Each row is a point. Each table stands for the endless flat space through its points: a line for two points, a plane for three, and so on. The two share one point or none. Which?
(in the rows, 128 means zero)

First (2 x 3)
[[110 107  96]
 [ 94 139 112]]
Second (2 x 3)
[[114 109  84]
 [ 84 144 134]]
They share: [102 123 104]

First (2 x 4)
[[158 181 133 136]
 [103 161 158 101]]
Second (2 x 4)
[[134 181 139 119]
 [122 153 143 135]]
They share: no point

First (3 x 6)
[[153 152  41 103 192 162]
 [149  92 105  87 152 166]
 [139  90  97  71 132 156]]
Second (2 x 6)
[[164 123  68  98 150 170]
 [124 103 108  83 160 170]]
They share: no point

First (2 x 8)
[[152 160 163 104 151 133  77 145]
 [156 161 154 111 141 136  87 139]]
Second (2 x 8)
[[162 154 149 109 113 158  98 151]
 [142 182 137 133 149 118  94 115]]
They share: no point

First (3 x 9)
[[ 87 140 141 151 131 101  81 140 156]
 [109 152 162 168 142  84 108 132 152]
 [ 87 178 180 181 142  71 139 166 136]]
Second (2 x 9)
[[ 79 150 152 188 141  62 107 141 134]
 [106 162 149 158 138  92 110 153 167]]
They share: no point

First (2 x 11)
[[109 115 136 144 144 153 122 118  91  85 107]
 [107 137 130 160 140 147 110 120  83  97 101]]
Second (2 x 11)
[[115 151 130 139 152 152 126 132  64  88  79]
 [110 106 155 159 112 127 106 102  99  93 129]]
They share: no point

First (3 x 12)
[[ 53 146 114 113 107 125 143 185 168  76 181  98]
 [ 57 141 113 112 118 116 143 187 166  83 171 101]
 [113 149  97 144 162  56 175 155 118 151 115 149]]
Second (4 x 12)
[[ 82 150 107 129 122  95 122 139 112 141 152 131]
 [ 94 156 105 111 134 107 190 181 156 129 154 125]
 [ 87 125 107 109 120 120 122 142 139 158 137 110]
 [104 106  80 116 131 129 127 138 137 163 126  99]]
They share: no point

First (3 x 14)
[[166 162 130 168 117  89 132 130 107 132 106 145 193 124]
 [160 108 193 123 162 104 108 162 145 164 137 107 142 122]
 [160 168 121 171 102 116 144 122 117 148 117 123 178 126]]
Second (4 x 14)
[[161 138 164 140 149  90 123 144 131 151 132 113 159 120]
 [155 150 132 144 168  62 138 120 138 125 155 116 164 139]
 [153 182 190 106 160  64 128 148 124 161 137  70 168 105]
 [160 124 173 137 122 123 109 158 125 149 104 141 184 140]]
They share: [162 131 166 142 142 100 119 148 130 152 125 121 162 123]

First (3 x 20)
[[129 148 131 121 132 118 120 149  88 131 117 133 144  91 134 172 156 113
   86 139]
 [141 166  77 175  84 100  90  89 106 149 129 133 150 127 164 160 150 125
  110 199]
 [117 157  62 160 105 130 105  98 130 170 156 139 165 139 161 184 147 134
  104 178]]
Second (3 x 20)
[[117 169 106 174 135  76  95  80 100 143 155 125 134 108 161 139 175 122
  135 185]
 [127 150  93 140 106 117 104 109 110 132 114 133 148  95 153 180 163 115
   95 175]
 [135 190 133 204 114  49 128 113  82 164 158 101 140 123 137 112 151 119
  135 167]]
They share: no point

First (2 x 24)
[[168 122 142  95 102 118 136 158  84 162 115 137 131 161 156 110 127 110
  120 113 177 149 113 129]
 [176 104 138 111  82 106 158 164  70 168 105 151 111 147 154  96 111  94
  136 121 195 135 125 141]]
Second (2 x 24)
[[173 122 152  81 110 121 129 163  95 168 128 120 148 179 161 111 132 118
  103 105 173 164 111 114]
 [137 158 120 105 118 133 113 131  79 132  96 160 120 135 145 135 144 118
  139 121 153 132  95 150]]
They share: [164 131 144  87 112 124 125 155  91 159 120 130 141 168 157 117 135 118
 112 109 168 156 107 123]
